Each row is a point. To make a cloud, some directions were put in groups of two or more. Within a group, all points are equally far from the middle, so they leave a hole (a ring in 2 directions, a hollow ball in 3). The other directions are filled evenly. Then the cloud was stretched, turned, moved and blurred a little. Count the holes, and give their numbers of directions, smallest first.

Cloud (13 x 2):
0:  50   2
1:  18  40
2:  -3  45
3:  25 -59
4: -17  46
5: -57 -52
6:  52 -10
7: -53  34
8: -14 -69
9: -31 -65
10: -76 -17
11:  44  18
12: -15 -68
Holes: 1 (2)

Cloud:
0:  12 -35   2
1:  41  -4  22
2:   3  -9  76
3:  13  22 -27
4: -13  27  41
5:  -8   3  23
6:  -9 -31  95
7:  32  12  44
8:  28 -12  44
9:  -3  42  51
10:  13 -34   6
11:  21 -26 -25
12:  -9   8  -5
13:   7  -4  31
14: -12  15  44
15:  45  25  35
16: -20 -34  60
17:  87 -11 -11
18:  43 -24 -25
19:  29  -6   5
20:   7  -3  63
21:   5  17   8
Holes: 0

Cloud, 20 rows:
0: -65 -14  61
1: -33 -54  10
2: -21  29  89
3:  29  30 -49
4:  18 -49  -9
5:  40  50  35
6:   8   1 -75
7:  17  54  44
8:  64  29  27
9:  44  43  -9
10: -68 -32 -37
11:  18  54  48
12:  40  22  92
13:  42  43  56
14: -69 -36  12
15: -22 -55  -1
16:  67  25  39
17:  56 -32  18
18:  -4 -54  43
19: -15 -53 -20
Holes: 1 (3)

Cloud:
0:  -1  -6 -12  37
1:   2  20  -6  -8
2: -20 -27 -89   6
3: -55 -22   9  35
4: -17 -35 -73   8
5:  21  -2  90   8
6: -22 -35 -95 -11
7: -14 -51 -58  -2
8:  31  -3  48 -22
9:  31 -43  -3  43
10:   2  22  65 -17
11:  -9  11   8 -32
12:   7 -23  27  25
13:  42 -28 -30 -38
14:  18 -42  54  25
15:  19   3 -13 -16
16: -19 -43   8   5
17:  28 -40 -59 -30
18: -39 -45  -4  28
19: -24   1   4  36
20: -33 -40 -21  11
21:  -3 -22  14  43
22: -12  22  45 -42
23:  16 -60 -19  57
24:  -3  22 -24  13
25: -21 -76 -16  26
26: -31 -39 -67 -46
27:  -4   9  52 -32
28: -38 -65 -51 -11
29: -41 -43 -75  21
30:  25 -28 -18 -27
Holes: 0

Cloud, 27 rows:
0:  20 -15 -73  -9
1: -26  28  79  62
2:  -8  20  60 -10
3: -36  54 -53  14
4: -21   7  21  67
5: -40   7  56  58
6:   1 -52  10 -21
7:  -9  34  83  30
8:  12   0 -19  20
9:  23 -28 -45  33
10: -16   9 -14 -43
11:  15  41 -37  38
12: -10  21 -23  29
13:  15 -24  47 -30
14: -22  19  -6  74
15:   9  -6  24  95
16:  29  20   9 -61
17: -26 -27  47  80
18: -19 -11   2  83
19:  52 -31 -49 -31
20: -28  -2  39 -16
21: -11 -19 -62 -32
22:  11  77 -20  32
23:  31 -11  44  26
24: -38 -12  38  62
25: -16  38   1  19
26: -39  44  40  32
Holes: 0

Cloud:
0: -83 -11  34   1  47 -28
1: -44  12  29   7 -53   8
2: -10  31  52   6 -20   5
3:  25 -26   8  72  -4 -21
4:  32 -28 -25  49 -29 -34
5: -43 -12  10 -27  63   5
6: -43  13  76  13 -14  -3
7:  21  35  -8  13  54   6
8: -82 -27  34 -11  20 -38
9: -13 -60  43  20  12   0
10:  -1  33  41  14 -12 -30
11:  23   0   6  -8  77 -20
12: -42  32  19  -1  69   6
13: -18   3  -5  11  -7  51
14: -17 -15 -17  55  38  31
15: -58 -16  40  60   1 -28
16: -67 -42  15  34  54 -45
17:   9 -14 -23  54  95 -42
18:  25  -8  45  -7  20 -38
19: -15  21  62   7  -9  17
20: -63   9  66  -8  13 -37
21: -55  -9  -7 -44   4 -49
22:  25 -71 -64  18  41 -23
23: -52  -4 -18 -44  -3 -46
24: -66  -7 -11 -37 -21 -33
25: -21   0  31  26 -26  38
26: -31  -9 -35 -37  32 -64
27: -40 -13  19  26 -55  11
28: -43 -20  11  18 -60   5
29:  -4 -78  -9   9 -19   1
30: -78  17 -11   9  -7  -5
31:  36 -10  39  21  27 -46
32:  47 -17  15  56  31 -27
33:   3 -45 -70  40  22   8
34: -22  29 -27   6  -2 -52
35:  -3   6  10 -23  75 -10
36: -63 -29  -5   9 -51 -15
37: -59 -28   8  42  73 -22
38: -64  24 -22   8  22  16
39: -47 -69 -22  25  30 -69
40: -58  -7 -11 -45  25 -43
41:  26 -82 -29  20  21 -19
42: -23 -28 -58  44  28  16
43:  30  -8 -21 -10 -38 -27
44: -43  -5  22 -33  23 -65
45:  17 -30 -18  65  12  16
46:  32 -22 -13  47  87 -29
47:  18 -68  23  39  17 -49
48:  18   9 -13  26  94 -35
49:  14   9 -10  11 -34 -42
50: -49  18  19 -19  69 -37
51:  11 -21  35   7  20 -75
52:  39   1  28  43  15 -38
53: -19 -34  -5   4 -48  29
Holes: 3 (2, 2, 2)

Cloud:
0: -39  45 -83  28 -15 -25
1: -50   1 -29 -22  28   2
2: -63 -38   5  27   6 -22
3: -50   5 -46  46 -14 -19
4:  -5  10 -42  11  12 -24
5:  52  14  30  62 -51  24
6:  75  19  18  59 -22 -14
7:   6  22   0   9   0  -1
8: -26   4   4  69   1  33
9:   9  23   5  34  22  16
10: -36 -17 -53  38 -50  -2
11:  19 -41  42  -3  28  18
12:   9  26  -9   8  22 -36
13:  29  -7  42  31  53   4
14:  12  10 -37  37  41 -13
15: -95 -13  -4   8  11   0
16:  18 -28  12  62  35 -21
17: -61  11 -24   4  65 -35
18: -46 -56  55 -10 -27  15
19: -52  28 -20 -38 -17  25
20: -10  40 -30 -37   3 -15
21: -27  26  22 -23 -21   0
22:  40   2  -7  22 -26  11
23:  24  18 -44   9  25 -58
24:  71   4  -5  48 -26 -12
25: -41   4   1 -20   7 -34
26: -42 -16 -37  15  31  50
27: -31 -30 -33  45 -27 -23
28: -31  15   0  48  19 -22
29: -14  29 -61 -18  11 -45
30:  28  11  81  43 -20  -6
31: -22  12 -50  35 -20 -44
32:   5  47 -62  -1  35   1
33:  20   8 -55  32  25  17
34: -49 -45   8  45  -8 -10
35:  27  21 -30  78   3   6
36: -39 -42  28  58  35  35
37: -28  19  -1 -21  15 -43
38: -75 -50 -10   6 -10 -10
39: -12 -54 -11  47  55  -7
40: -30 -27 -56   4   1 -58
41: -28  34 -15  46  28 -54
42:   7 -14 -30  60  21 -17
43: -64  25 -89  14 -10  -6
44: -69  15 -23  39  13 -23
45:  30  23 -10  56 -19 -35
Holes: 0

Cloud (73 x 8):
0: -26  69 -11  28 -15  21  -2 -26
1:   5  -5 -31 -13   6 -30  15  19
2: -59  -8  -9  42 -22  11  16  31
3:  28  27 -14  35 -27  24  16 -11
4:   0  45 -11  31  30  20 -38 -18
5: -24 -21   9  32 -39  31 -59  -6
6:  -5  20  10  -3  13  -3 -45 -50
7:  25  51 -18  37 -33  25  18 -24
8: -51  -9 -10  60  15 -34   7 -53
9:  34  40   1  -6 -33  59  -8  -5
10:  22   0  -4 -25   3  11 -49  45
11:  -5 -27  -8   4  44 -27   8  12
12:  21   5 -31   8 -23 -16 -52  -4
13:  -2   0  34  -8   1  39 -36  22
14:  49  64  12  -2  46   6 -51 -11
15:  26  -2 -37  20  13 -13 -12  -9
16:   6   8 -18 -31 -29 -36  16 -19
17: -28  36  19  48 -11 -56   4  -9
18: -40  -3  -1 -21  42   7  18   0
19:  32  36  15  36   5 -11  11  20
20:   3  14 -36  47 -76  24 -26  10
21:  18  -3 -16  -3  62  44 -19   9
22:  27 -65 -11  27 -27   8   7  10
23: -10  43  -4  35 -10 -60 -26 -25
24: -11  -9  -4  21   6 -28  -8  16
25:   4  48   3 -33  56   1  21  16
26:  -5   5  14  41 -26  32 -22   4
27:   0  -2  34   1 -29  49 -37  24
28:  41 -44 -13 -15 -16 -25  12  -9
29:  14  -6  38  -5  -8   1 -22  -8
30:  14 -17  13  43  26  22 -16  -2
31:  18  49  20  17  32 -70  13 -32
32:  64  11  13 -32 -12 -14  23 -25
33:  49  29  24  17  14  38 -17  36
34: -20   2  48  -5  26   7 -50  -7
35:  12  30  -3 -27  25  51  -7  64
36:  12 -11  27  -1  51 -34 -13 -34
37:  42 -28 -41  12 -15 -16  -6 -20
38: -40 -17  -7  27 -15 -67  52 -26
39:  70  -1 -28  33 -33  -6 -65 -46
40:  12  28  18  10 -23  13  -3  10
41:   8   4 -37  33 -23   3  74 -13
42: -29  27 -19  -8  -7   0  25  46
43:  -8  14  22  20  49 -12  44 -11
44: -31 -20 -16  26  -8  50 -15  40
45: -10  11   6  45 -27 -29  38 -29
46: -15 -12   0   4 -26  -7  50  -7
47: -29  32 -19  25 -51 -32  -3 -23
48:  -3  -4  35  13  75  -5  -3  -7
49:  30  32  -5 -17  16  52  -1  36
50:  26   4   7  48   2  38 -64 -32
51: -12   5 -16  15 -12 -59  67   8
52: -22 -67 -20   1 -10  61 -31  18
53: -26  25 -17 -30   9   2  -9  -7
54:  26   9  19  29 -23   0  -9   4
55: -61  -2  18  -8  22  10   4 -21
56: -16 -18 -25   6  26   1  56 -40
57:  17  27 -23   2 -17   0 -13 -24
58: -24   8  23  13 -28  34   3  33
59:  20  25 -20  -2   6  67 -26  43
60:  20  10  -7 -21  18  77 -95   3
61:  -6  54 -29  20  31  27 -34  -9
62:  48  16  -8  30 -18  36 -14 -27
63:  25  25  25  -2  21  35 -30  37
64:  -9   6 -53  25 -39 -30 -29 -11
65:  20  21  23   4  37 -48  29 -28
66: -11   9 -46  27 -46   3  -4 -35
67:  -5   5  17 -16 -48 -20 -28  -9
68:  63   8 -24  45 -48 -33 -53 -23
69:  47 -38  43  20   1  76 -12  17
70:   7 -26 -27  30  -3  29 -51 -22
71:  28  20  35  54  14  22  -9  17
72:   4  -7  -2  17  31  27 -38  17
Holes: 0

Cloud, 98 rows:
0: -18 -13 -53 -14  37  12 -34  14  21
1: -30 -10 -45  -2  32 -28  44  -5 -25
2:  -1  -8  13  32  50  25  22 -35 -33
3: -48 -59  58  20  -5 -18  24 -17  -8
4:  16 -28  87  62  -2   3  34 -26  -7
5: -17 -33 -42  -2  51   5  10  -5  35
6: -34 -39 -45  20  -9  -4  28 -19  -1
7:   3  -7  65  -2 -28  -7  25   9  30
8:  18  -5 -50  14  22  18   9 -22 -26
9: -14   9  95  38 -23   9  40 -20 -17
10:  20 -21  34 -11  46  39  31  10  24
11: -52   3  36  28 -25 -28  40  17  18
12: -43 -46 -13  20 -38 -40 -21   6  42
13: -38  23 -63 -42   4  -4  -7  19  -7
14:  11 -48  91  16   2 -37  15 -42   4
15: -58 -27 -22 -14 -45 -37 -19  58 -22
16:  14   1 -16  11 -20  25  34  11 -38
17: -19 -39  15 -26  25 -10  -1 -19 -32
18:  37   2  40  27  36  17  12 -20 -38
19:  32  34  17  11  12   5   9  10 -12
20: -22 -19  -9   4  -7 -22 -39 -12   6
21:  66 -15  44  25  21  50  17 -40  25
22: -12   8  80 -11 -27  16  18 -37  36
23: -23 -40  -4 -11 -19 -17 -34  10  32
24:  52  18 -33  36  30  17  42 -30  10
25: -45 -49 -16  20 -27 -24 -25  -1  35
26:   4 -52  -6  17  31   8  30 -23  15
27:  21  -9  17   8  54  52  78 -47 -16
28: -47 -69  12  29  28 -33 -23  -8 -15
29: -51  16 -22 -49   1 -44  26  13  19
30: -38 -63   2  35  20  -5  26  11   1
31:  -4 -66  30 -10  19   6  30 -13   4
32:   0  -5  48  -9 -28 -13 -32   0  16
33:   0  16 -31  -4 -19  14  -4  -2 -38
34: -46  -2 -45  37  38   8  26   8 -24
35: -21 -46  31   0  22 -11 -29  -9 -37
36: -36  28  54 -35  -2 -13   0 -36   7
37:  17 -26 -13  35 -11 -39 -19   1 -31
38: -33  -4   1  -8  11 -23 -26 -29 -43
39: -20   6 -10 -23   9   5  33   9  -8
40: -15  12  -5 -36  29  64 -18  -7 -10
41:  -9  36  21 -29 -38   2 -29 -12 -25
42:   6 -46  -7  50  12 -35 -36  16 -13
43: -29  13 -18   9  47 -12 -29  -3 -13
44:  33 -76  88  -1  17   7 -12 -38  51
45:  12  18  19 -12  11 -62   1  -6  -8
46: -25 -24   3   5  51 -41 -41 -32 -18
47:  14   0  26   1  47 -23   0  -8  41
48:  -6   5   4  48 -11  -1   2 -21  -2
49: -30  -7  -7  11 -28 -40  27 -13  -3
50: -11   0  24  11  52  59  11 -49 -29
51: -75 -16  39 -23 -65  -3   7  13  11
52: -33   5   4  27   3 -13   9  33   8
53: -43 -47  74 -31 -39 -10  41 -27  35
54:  -6   0   0  -6  39   9 -32 -38 -38
55: -58  33  14  -5   9  14  38   9 -34
56:   8 -10  -7  -9 -44 -20  19  22 -20
57: -12 -15 -13 -12  47  30  -8 -14  26
58: -40 -36  11  16  26  -6  20 -25  11
59:  -5 -31   5  42  -1  34  50 -15 -18
60: -47 -26  28  -1  11  20 -70  33  -9
61:  30 -31  24 -10   0 -10  23 -41   5
62:   8 -65 -31  11  38 -34  33   1 -20
63:  30 -43  49  -3  35  18  15 -31  29
64:  17 -42  33  35   4 -17  -1 -18   2
65: -28   2 -47 -24 -31 -26   5  42  -9
66: -15   4  -1 -64 -29  15 -41  19  11
67:  14 -19 -28   5 -30  -6  56 -16   4
68:  19  -4 -15  15  13  10 -11 -30  53
69: -11  13  13 -18 -46  16  45  -9  23
70: -46   2   3   5 -10 -25 -62  45  -9
71: -20 -23 -39 -10  42  43 -17  23   0
72:  32 -41 -45  31  17 -55 -21   8 -38
73: -10 -23  76 -13  -8   6 -15 -37  52
74: -11   0  39 -32   4 -31 -30 -25  14
75: -10   5 -27 -15  35  20  -8  26   3
76:  22 -13 -21  -7  48  36  40 -14 -24
77: -22   5  22   6  -2  32  57 -24 -23
78: -39   9  19  18 -47  -3   4  16  15
79:  16 -56   8  39  22   2  51  -9 -37
80: -27  27   0 -16 -26 -37 -21 -38  32
81:  26 -35 -19   4   7  17  -3 -29  39
82:   1 -62  32  52 -15 -61  17  -1  14
83:  -4 -24   5   8  17  29  54 -39   7
84: -30  -5  -3  12 -39 -58 -43  23 -42
85:   1 -38  -8  15 -29 -20  18  18   9
86:   2   9  41   2 -21  26  33 -56   5
87:  -5  37 -45 -18 -24  -1  42  36   6
88:  26 -28 -25  21  13  28  24 -23  16
89:   5 -23 -18 -16 -26 -31  14  19  -5
90:   7 -30  66  32  28  31  77 -29   4
91: -42 -15 -54  19 -26 -41 -27   0 -42
92: -55 -28  53 -36 -12 -10  27  29  -8
93: -18 -42 -12  25 -10 -12 -30   9   1
94:  20 -23  21 -25  10  -5   9  -3 -22
95: -10 -40   5  50  32 -24  51 -23   1
96: -16   2 -39  -3  -6 -29  38  -7   0
97: -28  -8  -6   8  -1 -42  34  29 -66
Holes: 0

Cloud (91 x 9):
0:  22 -48  -8 -37  55 -41  37  21 -16
1:  48  -5  20  30  24 -29  73  32  43
2:  -5  16  37  -1  10  12 -34 -13 -19
3:  28  -6  12  48 -49  40 -40 -18 -33
4:  58 -23  23 -24  50 -20  22   5   3
5:  21 -31 -18 -20  57  28  26  16   0
6: -17 -26 -33  35 -55  37  10 -11   1
7:  93  15  -2  21  12   5  41  27  22
8:  16 -54   3 -22  23   6   9  65  47
9:   2 -20  15  11  56 -44  36  60  68
10:  15 -20  -7 -24  38  18   3 -43 -22
11:  31 -43  71  29  11 -37  35 -14  64
12: -22 -14 -36  36  29 -15 -14  50  20
13: -14 -77  27  -9  18  -7 -34 -14 -34
14: -18 -14 -22  41 -45 -17  54 -48 -11
15:  63 -45 -24  -7 -31  27   7   0 -20
16:  29 -20  89   7  15 -14  26 -21 -12
17:  -2 -48  24 -30   3  -8   1  54  33
18: -15 -25 -14 -20 -19 -12  78  24  14
19:  72 -18   4 -19  29  -9  81  -1 -44
20:  46 -46  43 -34 -26   3  13  -7 -41
21: -12  37 -46  40  44 -16  14  30  44
22:  10  40 -18  30 -32 -65   2 -20  -1
23:  37 -49  51  48  -5 -34  73 -28  -3
24: -10 -38 -33  14 -45 -11  41  13  34
25: -55 -17  12  38  29  14  20 -25  53
26:  20 -50   5  38 -21 -29  86 -40 -53
27: -50  17  -9  43  30 -25  22  17  32
28:   5 -70  63   4  34 -34  25 -43  15
29:  45 -29 -65  29  23   7  -9 -44   3
30: -64 -35 -20  42 -17 -17  12 -47   4
31:   0  12 -62  28  15 -19  -9  32  13
32:  -3  49 -22  24 -40 -43  -4 -66  21
33:   8 -16 -15 -34  37  14  38  54   0
34:  11 -37 -22  30 -40  47  41 -17   0
35:  33  -1 -44  16 -43  22 -25  33  16
36: -10 -67 -28  -2  59  15  25  23 -19
37:   5 -39  10  19  29   6   7 -80 -57
38:  35 -41 -12  58 -16   2  33 -93 -13
39:  43 -80 -15  60   3  -5  70 -27 -20
40: -47   6  24   8  13   7  41  34  77
41:  77 -15   0  12 -37   7 -10 -32 -27
42: -20   3 -10  73 -30  43 -18  -4  15
43:  68  14   1  17 -28 -30  28 -54  17
44:   5  31 -31  68  -3  50 -12 -29  39
45:  56 -56   0   8  65   2  71  -9  43
46: -60 -64  11  11  32 -14  34  27  -7
47:  84 -61  44  20  13  35   8  21   2
48:   2  37  48  -3  20  -8  -3 -27   9
49: -71 -49 -21  35  13 -18  24 -30  13
50:   3 -62  22   8 -29  36  40  25 -12
51: -49 -32  14  29  35 -48  36  -1 -19
52: -43  43 -32 -24 -11  38 -30  -1  14
53:  60 -83  -3  33  17 -21  79  -2 -22
54:  -2 -36 -21  38 -18 -67  10 -42  -8
55:   4 -19  30  41 -68  19 -12  -6  30
56:  23 -55  21   6 -36 -42  26  40 -23
57:  47  -7 -29  11 -31  52  15  15  25
58:  30 -30  19 -10  31  33  17  64   8
59:  33  41 -33  51 -32  54 -11 -37  37
60: -17 -18 -39 -24  13 -11 -24  22 -34
61:  34 -18   7 -18  21  44  54  22 -19
62: -41  30  -4  53 -28 -30  16 -16 -21
63:  47  -1 -46  52  15  11 -11  14  -9
64:   9   2 -46  14 -52  28  -3  24 -21
65: -32 -30 -20 -11  16  35 -11  12 -33
66:  50 -28 -24   1 -27 -60  34 -17 -25
67: -44   4   5  55   9 -37  16 -23   2
68:  28 -27  43  18  28 -28  65 -32  61
69:  81 -29  19  41 -18 -28  13 -52 -41
70: -67 -23   7  37  15 -24 -10  15  62
71:  27  -1  32  39 -47 -55  21 -25 -15
72:  24 -95   9  38 -10 -44  74  -8 -34
73:  41 -21 -42  12 -18  13 -27 -57 -31
74:  24  16 -83  15 -25  26  34  -8   7
75:   0  32   6  56   2 -56   6 -30 -11
76:  51 -24  55  19  55 -11  71 -17 -16
77: -20 -10  -9  63  -4  49 -19 -18  -6
78: -12  15 -50 -29  47  26  45   7  -6
79:   0 -10   8 -24  10  -7 -29 -24 -53
80:  54  -6  29   9  50  -2  72 -13  13
81:  -2 -14 -27  49  -9  52 -17 -21 -24
82:  63  22   2   8 -46 -29 -24  -4 -56
83:  15  -3 -29  31 -50  42 -46 -28  26
84:  11  13  13  -2 -26  45  66 -15   2
85:   5   0  -5 -14  47  -5  16  76  17
86:  10 -18  11  27  58  53  13  22  51
87: -56 -58 -28  21 -20  10 -13  -3 -44
88: -53   3  26  -9  11  -5  45  45   1
89:  33 -49  17 -18  31 -57  61 -25  44
90:  34 -54  47  47  17 -15  87  -1  -7
Holes: 2 (2, 4)
